Every row gives one point. Two turns around zero, p and q, are shown by what they do to some points. Where does a point land after both, in the order given? Backwards means that the second turn is done in reverse. Each puzzle has new turns, and all numbers are rounded.
In the rows, zero is written as 128.

Turn p:
130	144	115 -> 109	123	121
138	111	100 -> 137	101	109
175	152	160 -> 122	180	96
69	106	137 -> 142	108	187
Turn q:
104	111	100 -> 114	135	165
160	114	140 -> 140	95	116
92	136	184 -> 179	170	117
159	140	74 -> 71	101	127
125	140	142 -> 136	139	115
Where do these land?
p, then q: 138	133	157 -> 115	140	102
p, then q backwards: 156	137	107 -> 152	154	133
q, then p backwards: 97	109	154 -> 123	100	163
p, then q: 166	105	77 -> 96	89	173
q, then p: 84	155	146 -> 78	146	115

Turn p:
64	122	133	120	80	119 -> 197	146	153	132	145	103
136	95	129	134	154	107 -> 115	103	118	163	118	120
148	125	135	157	148	199 -> 128	111	75	100	127	182
142	144	98	155	120	131 -> 120	146	108	107	100	118
166	137	146	181	124	160 -> 109	141	62	107	140	142
106	130	107	94	98	92 -> 144	133	176	126	123	88
122	144	130	148	158	146 -> 124	142	112	135	114	163
168	102	129	90	161	118 -> 83	79	146	139	128	131
99	153	145	73	108	79 -> 132	151	202	143	156	104
Turn q:
84	67	101	149	119	147 -> 86	99	150	135	64	133
120	159	152	123	136	118 -> 143	127	115	137	153	102
152	135	147	142	154	108 -> 126	137	125	155	164	140
141	109	74	84	131	111 -> 95	125	127	66	135	154
116	146	133	110	154	143 -> 140	107	144	119	149	110
142	180	125	164	115	138 -> 153	181	143	141	134	102
96	66	117	102	88	104 -> 90	96	84	107	76	144
173	162	176	149	128	156 -> 193	152	135	164	150	139
Where do these land?
p, then q backwards: 152	131	135	136	196	149 -> 143	59	128	137	128	102
q, then p: 120	156	93	142	160	176 -> 106	137	137	160	190	135
p, then q: 156	104	128	148	91	106 -> 76	134	109	115	147	127
p, then q: 103	113	123	133	128	98 -> 122	158	115	154	131	135
p, then q: 140	125	142	106	72	85 -> 97	115	94	148	184	121
p, then q: 128	136	100	102	133	139 -> 152	110	105	126	114	134
p, then q: 113	116	129	123	169	190 -> 160	114	168	114	87	163
p, then q backwards: 112	142	174	134	76	81 -> 134	204	135	153	153	109

Turn p:
117	122	142	141	136	159	73	62	116 -> 196	124	116	125	109	117	154	82	96
80	124	131	94	152	144	142	156	146 -> 111	75	113	150	123	167	129	135	144
122	99	98	83	136	141	161	138	112 -> 84	108	103	123	87	142	119	147	113
145	119	142	174	115	90	121	146	103 -> 135	141	169	112	144	88	94	128	139
141	179	138	143	88	90	149	167	105 -> 125	175	139	119	158	133	76	152	173
119	102	129	102	163	148	190	105	139 -> 84	87	75	107	124	123	153	130	122
121	103	113	121	98	143	155	132	154 -> 116	121	118	134	109	119	153	172	139
139	165	101	167	129	105	126	153	123 -> 121	160	141	159	164	113	94	132	128
148	121	161	111	155	196	52	95	152 -> 165	128	142	144	94	152	200	52	116
150	147	126	144	109	63	111	125	130 -> 142	162	165	106	170	127	107	148	112
Turn q:
160	109	181	133	118	121	109	150	164 -> 132	107	107	139	74	120	145	121	81
149	98	117	131	129	100	117	140	108 -> 162	136	137	123	119	162	137	114	119
141	158	154	73	115	104	133	86	131 -> 129	59	136	108	107	120	107	139	160
147	85	127	131	111	119	125	135	130 -> 160	129	123	114	121	134	153	112	107
56	141	45	168	152	144	99	123	144 -> 74	185	160	164	187	133	167	105	170
140	160	156	106	129	82	189	119	131 -> 119	104	148	79	95	117	67	122	132
128	116	159	117	164	151	126	122	122 -> 120	130	117	122	114	134	137	178	120
108	133	69	168	115	180	119	123	132 -> 124	176	112	158	181	100	151	112	154
98	155	159	54	107	107	184	130	121 -> 116	63	167	82	146	105	76	148	113
93	143	87	191	123	153	79	146	96 -> 108	175	103	187	182	161	138	105	138
143	112	162	139	130	134	140	104	127 -> 129	125	93	101	107	127	132	140	125
173	126	120	127	142	139	116	158	130 -> 164	147	133	158	102	123	126	138	118
Where do these land?
p, then q: 146	141	134	156	113	120	158	122	160 -> 105	147	169	123	106	125	107	130	126
q, then p: 126	101	64	182	135	111	85	98	84 -> 107	153	58	168	157	123	189	102	133
q, then p: 161	109	144	124	147	88	76	159	141 -> 145	158	110	116	91	78	134	136	172
p, then q backwards: 138	132	152	136	124	96	167	129	137 -> 95	128	121	120	129	144	157	96	117
p, then q: 84	160	137	70	95	138	158	143	115 -> 148	145	139	181	154	73	166	127	116
p, then q: 124	169	120	117	130	141	133	115	153 -> 126	169	130	137	135	108	117	137	149
q, then p: 110	133	167	157	123	128	137	108	141 -> 141	111	110	144	112	143	109	159	105
p, then q: 119	138	144	182	128	132	194	165	140 -> 79	151	182	128	95	136	164	99	119
p, then q: 134	123	105	124	147	157	75	124	88 -> 143	106	68	127	142	144	122	106	158
q, then p backwards: 102	138	145	54	151	143	173	129	129 -> 115	74	126	144	106	59	148	147	132
p, then q: 128	95	127	147	125	129	117	138	175 -> 119	143	123	90	111	132	110	125	89
q, then p backwards: 164	96	97	87	118	152	63	106	73 -> 56	160	156	129	93	142	100	112	191
